Every row gives one point. Each copy is the shape, with its points in the same order, turned, moved and blurred by noise. Say if it was mirrored as well.

Shape:
[[+0.18, +0.13],
[-0.11, -0.15],
[+0.04, +0.29],
[-0.09, +0.05],
[+0.09, -0.03],
[-0.67, -0.60],
[+0.32, -0.08]]
Copy 1:
[[-0.04, -0.14],
[+0.01, +0.23],
[-0.27, -0.13],
[-0.19, +0.14],
[+0.00, +0.04],
[+0.03, +0.96],
[+0.22, -0.12]]
Copy 1 is: mirrored
Copy 2:
[[-0.20, -0.04],
[+0.05, +0.27],
[-0.40, +0.09],
[-0.16, +0.24],
[-0.06, +0.07],
[+0.56, +0.78],
[-0.01, -0.24]]
Copy 2 is: mirrored

Shape:
[[-0.40, +0.13, +0.74],
[+0.38, +0.03, +0.18],
[+0.27, +0.00, -0.22],
[+0.08, -0.23, +0.00],
[-0.47, +0.08, -0.15],
[-0.01, +0.10, -0.30]]
Copy 1:
[[-0.08, -0.02, +0.83],
[+0.43, +0.05, -0.05],
[+0.14, -0.04, -0.33],
[+0.13, -0.29, -0.05],
[-0.47, -0.11, +0.02],
[-0.12, +0.01, -0.34]]
Copy 1 is: only turned
Copy 2:
[[-0.56, +0.47, -0.40],
[-0.29, -0.15, +0.31],
[+0.10, -0.47, +0.09],
[+0.14, -0.15, +0.00],
[+0.01, -0.07, -0.60],
[-0.02, -0.46, -0.21]]
Copy 2 is: mirrored
Copy 3:
[[-0.77, +0.25, -0.04],
[-0.05, -0.32, -0.02],
[+0.34, -0.09, -0.01],
[+0.10, -0.04, -0.27],
[+0.06, +0.54, +0.00],
[+0.28, +0.15, +0.09]]
Copy 3 is: only turned
Copy 4:
[[-0.79, -0.27, +0.28],
[+0.10, +0.16, +0.19],
[+0.34, -0.09, -0.05],
[+0.14, -0.28, +0.20],
[-0.16, -0.61, -0.28],
[+0.18, -0.26, -0.26]]
Copy 4 is: only turned

Shape:
[[-0.26, -0.01, -0.09],
[+0.04, +0.21, +0.33],
[+0.36, +0.11, +0.14],
[-0.15, -0.06, +0.32],
[+0.08, +0.31, +0.24],
[-0.31, -0.23, +0.30],
[-0.38, -0.26, -0.85],
[+0.14, -0.13, +0.13]]
Copy 1:
[[-0.23, +0.02, -0.03],
[+0.07, -0.05, +0.45],
[+0.37, -0.29, +0.24],
[-0.22, -0.16, +0.35],
[+0.21, +0.01, +0.37],
[-0.48, -0.16, +0.27],
[-0.33, +0.07, -0.77],
[-0.02, -0.38, +0.15]]
Copy 1 is: only turned
Copy 2:
[[-0.14, -0.05, -0.07],
[-0.03, +0.51, -0.20],
[+0.21, +0.29, -0.49],
[+0.06, +0.28, +0.05],
[-0.04, +0.51, -0.36],
[+0.06, +0.13, +0.17],
[-0.31, -0.84, -0.22],
[+0.31, +0.08, -0.30]]
Copy 2 is: only turned

Shape:
[[-0.21, +0.14, +0.40, -0.18],
[+0.21, +0.00, -0.41, +0.34],
[+0.10, +0.37, +0.22, +0.01],
[+0.36, +0.02, -0.50, +0.08],
[+0.14, +0.28, +0.13, -0.42],
[-0.30, +0.46, +0.17, -0.28],
[-0.37, -0.21, +0.31, -0.20],
[-0.58, -0.12, +0.38, -0.16],
[+0.31, -0.20, -0.23, +0.23]]
Copy 1:
[[+0.13, +0.02, -0.13, -0.41],
[+0.01, -0.36, -0.06, +0.54],
[+0.41, -0.18, -0.15, -0.11],
[+0.09, -0.15, -0.26, +0.64],
[+0.37, +0.18, -0.43, -0.09],
[+0.19, -0.16, -0.50, -0.41],
[-0.24, +0.15, -0.06, -0.39],
[-0.30, +0.01, -0.07, -0.58],
[+0.01, -0.10, +0.09, +0.52]]
Copy 1 is: mirrored
Copy 2:
[[-0.61, +0.13, +0.12, +0.19],
[+0.35, -0.20, -0.13, -0.15],
[-0.30, -0.19, +0.27, +0.13],
[+0.48, -0.09, +0.07, +0.01],
[-0.18, +0.14, +0.41, +0.43],
[-0.49, -0.02, +0.02, +0.52],
[-0.56, +0.44, -0.07, +0.03],
[-0.76, +0.34, -0.21, +0.14],
[+0.25, +0.02, +0.06, -0.24]]
Copy 2 is: only turned
Copy 3:
[[-0.35, -0.16, +0.07, +0.29],
[+0.37, -0.21, -0.43, -0.23],
[-0.32, -0.13, -0.36, +0.12],
[+0.28, +0.04, -0.49, -0.44],
[-0.45, +0.20, -0.15, -0.01],
[-0.27, +0.13, -0.17, +0.48],
[-0.14, -0.15, +0.40, +0.20],
[-0.16, -0.20, +0.40, +0.44],
[+0.22, -0.23, -0.26, -0.41]]
Copy 3 is: mirrored
